Each point is reached from the start by the listed moves, each made 0, 1 or 2 times, or once backwards (-1), plus a little noise. Is the number of moves made odd or even? Then give how often each move was made.

Moves:
(1): [0.13 0.00 0.36]
(2): [-0.13 -0.38 -0.48]
Start: [-0.01  0.02  0.06]
Points:
[ 0.12 -0.35  0.31] -> odd (2, 1)
[ 0.00 -0.73 -0.17] -> even (2, 2)
[-0.14  0.02 -0.30] -> odd (-1, 0)

Moves:
(1): [-0.12  0.16  0.14  0.17  0.07 -0.11 -0.02 -0.02 -0.16]
(2): [-0.01 -0.12 -0.01 -0.07  0.23 -0.07  0.03 -0.14 -0.08]
(3): [-0.03  0.03  0.02 -0.07 -0.10 -0.17  0.16  0.05  0.11]
(4): [-0.09 -0.14 -0.14 -0.01 -0.04  0.08 -0.03  0.11 -0.10]
(5): [-0.05 -0.07  0.06  0.03 -0.11 -0.06 -0.10  0.09  0.05]
(6): [ 0.29  0.00 -0.03  0.24 -0.04  0.05 -0.02  0.18 -0.10]
(7): [ 0.02 -0.09  0.04 -0.07  0.02  0.11  0.16  0.05 -0.02]
(8): [ 0.17  0.04  0.00 -0.03 -0.15 -0.08  0.20 -0.04 -0.29]
Start: [ 0.07  0.25 -0.14 -0.11 -0.10  0.12  0.05 -0.02  0.01]
Points:
[ 0.72  0.28 -0.33  0.10 -0.50  0.49  0.46  0.25 -0.87] -> even (0, -1, -1, 1, -1, 1, 1, 2)
[ 1.03 -0.04 -0.20  0.12 -0.77  0.15  0.38  0.50 -0.56] -> even (-1, 0, 0, 0, 2, 2, 1, 2)
[ 1.01 -0.20 -0.31  0.03 -0.06  0.54  0.39  0.26 -0.56] -> even (-1, 1, -1, 0, 0, 2, 2, 1)
[-0.09  0.18 -0.15  0.13 -0.01 -0.42  0.18 -0.18 -1.19] -> even (2, 2, 0, 2, 1, 0, -1, 2)
